Every row gives one point. Each copy is the shape, with its points in the same order, turned, moved and blurred by noise. Say if it was mirrored as well.

Shape (8 x 3):
[[-11  29  -3]
 [-42   3 -41]
 [-24 -19 -24]
 [-11  -9 -22]
 [ 15  -9 -21]
 [ 46  36  24]
 [ 10 -24   3]
 [ 17  -4  14]]
Copy 1:
[[ 19  21   6]
 [ 29 -15 -31]
 [  7 -32 -14]
 [ -3 -19 -11]
 [-25 -11 -10]
 [-32  47  32]
 [-20 -21  19]
 [-19   1  24]]
Copy 1 is: mirrored
Copy 2:
[[ 13 -26 -15]
 [-19 -60 -23]
 [-31 -46   8]
 [-21 -31   0]
 [-28  -9 -11]
 [ 23  39   0]
 [-26  -2  26]
 [ -5  11  20]]
Copy 2 is: mirrored
Copy 3:
[[-30  20 -17]
 [-40 -21 -51]
 [-16 -21 -38]
 [-15 -18 -27]
 [-20 -20   1]
 [-10  41  33]
 [ 14 -14   2]
 [  6   6   8]]
Copy 3 is: mirrored
Copy 4 (8 x 3):
[[  2  37  20]
 [-32  -7  41]
 [-19 -18  15]
 [ -5 -11  18]
 [ 22  -9  10]
 [ 54  47 -13]
 [ 14  -9 -18]
 [ 20  14 -14]]
Copy 4 is: mirrored

Shape (10 x 4):
[[ -8   9   0   5]
 [ 12  17  -6 -57]
 [ -2 -41  -6  17]
 [ 10  -5  -2  16]
 [  4 -60  -4  -5]
 [  9  -7  -5   3]
 [ -5  18  28  14]
 [ 14  12   1 -16]
 [  5 -22  -3  -4]
 [-12   7  -7   7]]
Copy 1:
[[  3   5 -15   2]
 [ 20  42 -18 -47]
 [ -4  -9  34   7]
 [ 17  -5   2   7]
 [ -5  -2  51 -16]
 [ 15   3   5  -2]
 [  6 -22 -31  -2]
 [ 24  13 -15 -19]
 [  6   4  15  -9]
 [  0   9 -13   8]]
Copy 1 is: mirrored
Copy 2:
[[-16  10  -4   5]
 [ 33  42  13  41]
 [-20 -40  -3  24]
 [ -3 -16   7  -1]
 [-13 -42   5  54]
 [ -5  -8   2  10]
 [-31  13  15  -9]
 [ 10  15   8   9]
 [ -6 -12   9  25]
 [-16   7  -9   6]]
Copy 2 is: mirrored

Shape, 9 rows:
[[-23   5  -1   6   7 -34]
 [ -3  22 -12  -5  30  13]
 [ -6   5 -41   0   6 -19]
 [ -4  25  36 -39  16 -37]
 [-33  24 -16 -27   5 -10]
 [  6  11 -27  17  32 -26]
 [ 23   4 -39  44 -25  15]
 [ -9  -8   2   4   0  13]
 [ -2  -4  -4 -29  32 -10]]
Copy 1 (9 x 6):
[[  5   3  18 -14 -24 -29]
 [ 10  30 -22 -17   8  -2]
 [-18  15  -3  11  -5 -25]
 [ 18  30  42 -51  24 -28]
 [-12  47   6 -30  -8 -18]
 [ 11   6 -21   5  -5 -35]
 [ 12   3  -8  54 -21  16]
 [  5   2  -5 -13  -8  16]
 [ -5  14 -11 -29  23 -17]]
Copy 1 is: mirrored
Copy 2, 9 rows:
[[-17  16  13  -4 -12 -30]
 [ -1  16  18  16  28   4]
 [ -5  22 -23  -5  14 -16]
 [ 24  25  60 -18 -13 -25]
 [-12  17  20 -32  21 -10]
 [ -5  35  -6  26  11 -25]
 [-14  18 -50  25 -14  33]
 [ -7 -13   6   5   0   6]
 [ 21   6  22   4  21 -24]]
Copy 2 is: only turned

Shape, 11 rows:
[[  4 -23 -25 -20 -38   0]
 [ 40  -7  27 -19  35  54]
 [ -8  49  -3  11  16 -60]
 [ -8  -9   0  15  28  37]
 [ 42  25 -23  14 -10   1]
 [ 24  13  -5  -3  -6  20]
 [ 18  24  21  -2  21 -40]
 [  9 -40   9  17 -37  17]
 [-10 -19  38  18  -6   8]
 [ 40  18 -15 -22  31   4]
 [ 18  -9   7  34  26  -1]]
Copy 1 (11 x 6):
[[ 16  -3 -36  24  -8  30]
 [ 32 -51  44 -27   2   5]
 [-11  59 -21 -49  22 -24]
 [-12 -19  41 -19  22  22]
 [  2 -18 -23 -53 -10  14]
 [  9 -24   1 -31 -12  12]
 [ 13  17 -15 -37  19 -36]
 [-28 -44 -13  22  -8   7]
 [-26 -17  22  12   7 -19]
 [ 40 -15  -4 -46  11  11]
 [-21 -30   3 -31  30 -10]]
Copy 1 is: mirrored
Copy 2:
[[-13 -35  13 -18 -20  34]
 [  4   5 -10  54  49  38]
 [ 39  42  -1 -53  -4 -22]
 [-19  -6 -16  20  33 -11]
 [ 34  -8 -33  -1 -17  17]
 [  7  -2 -22   6   1  28]
 [ 38  40  14 -14   4   1]
 [-29 -20  10  27 -32  14]
 [-28  22  15  23  -6  -5]
 [ 43  -5 -11  -1  31  28]
 [ 17   4  -2  26   7 -24]]
Copy 2 is: only turned
Copy 3, 11 rows:
[[  7 -16 -42  38 -43  14]
 [ 23 -28  25 -10  -5 -54]
 [ 14  48 -29 -37  19  47]
 [  0   7  27  27   2 -11]
 [ 59   3 -13   5 -15  17]
 [ 31  -8  -3   2 -20   0]
 [ 12  12 -25 -39  24  18]
 [  6 -49  -5  41 -11  23]
 [-16 -27  14  11  11  24]
 [ 36  15 -22 -13  -4 -26]
 [ 25   0   6  16  33   6]]
Copy 3 is: mirrored
Copy 4, 11 rows:
[[-31 -17 -19  16  10  40]
 [ 40  33  38 -21  -2  50]
 [ 18 -30  -8  -5  47 -55]
 [  5  40   4 -21  -8  11]
 [ -7  23 -15   9  57  17]
 [ -4  13   8   1  30  25]
 [ 40 -21  16   4  37 -11]
 [-11  16 -17  46 -19  33]
 [ 11  14   9  28 -27  -4]
 [ 26  -3   8 -27  40  34]
 [ 35  25 -16   4   4  -8]]
Copy 4 is: mirrored

Shape:
[[-27  26  16 -10 -11 -18 -14   1]
 [  0  11 -18  13  27  10 -12 -25]
 [-14   2  21  14  -7 -12 -14  15]
 [ 19   7 -15  -8  35 -12 -15 -30]
 [-15 -22  -8  -8 -27  18  45  -7]
 [-12 -32  -2 -37 -39  20  24   6]
 [ 15  11  22  10  10 -12 -26   3]
 [-16 -14   4 -17 -23  23  13   7]
 [ -4  -6 -10 -19 -24   9  25   0]
 [ -8   1  11  10 -35 -25 -14 -10]
 [ 18   8 -24   8  24   7  -5 -14]
 [ 24  25 -26   6  15  -1 -10   7]
 [ 15  29  20  12  26 -28  -6  -1]
 [-18   2  11  11   7 -46 -23  21]]
Copy 1 (14 x 8):
[[ -4  19  11 -27   8  -9  -9  25]
 [-19   2 -40  -1  22   7  13   0]
 [ 22  18   5  -3  13  -5  -5  17]
 [-27 -23 -32  -5  33   7  29  14]
 [-19   5   1  20 -46  -7  -3 -29]
 [-12 -15  17   6 -60   5 -10  -4]
 [ 17   5   0   2  27  13   9  28]
 [ -4   0   5  -4 -38   8  -9  -6]
 [-19   5   5   5 -38  -3  11  -2]
 [ -2  18   8  11  -3 -15  -5  40]
 [-16   0 -33   0  13  13  32   1]
 [ -3  15 -23  -9   5  19  47  12]
 [ -7  15  10  -3  45   0  33  14]
 [ 32   7   3 -17  25 -29  12  27]]
Copy 1 is: mirrored
Copy 2:
[[-27   4 -17  -6  16 -16  -7  19]
 [ 18  -5 -24  11  18 -11   3 -33]
 [-12  -6   1   8  14   3 -17  17]
 [ 39  -4 -17 -17  24 -10  -2 -24]
 [-26 -30  13 -15 -33   5  25 -20]
 [-34 -11   4 -39 -39  25   7 -11]
 [ 15  22   3   4  20  -3 -21   8]
 [-32  -3   0 -10 -18  16   4 -16]
 [-13 -15  -5 -19 -23   8  23  -4]
 [ -4  -7  -7  -2 -17 -20 -17  33]
 [ 33  -6 -17   0   8   4   5 -27]
 [ 32   8 -26   2  21  12  22  -3]
 [ 22  13   6   2  42 -23   5  12]
 [ -4 -23 -10  -1  32  -1 -23  34]]
Copy 2 is: only turned
Copy 3 (14 x 8):
[[-10   6  -7 -12  -1 -43 -18  -3]
 [-15  -1 -16  27  31   2   3 -19]
 [-16 -13  12  -9 -13 -19 -10   0]
 [  3  -4 -10  23  46  -6 -16 -38]
 [ 27  -9 -38 -22  -6  11  35  12]
 [ 35   5 -38 -42 -13  23   2  17]
 [-13  -6  29   0  15 -12 -19 -14]
 [  7   1 -23 -28  -8  13   7  16]
 [ 31   2 -29 -15   3   1   6  10]
 [  9   5   8  -4 -29 -24  -3 -19]
 [  1  -7  -8  32  34   8  -3 -11]
 [  8   0   1  33  33  -5 -11  10]
 [ -7 -17  26   6  33 -35  -7 -15]
 [ -9 -36   9   5 -13 -38 -29  -8]]
Copy 3 is: only turned
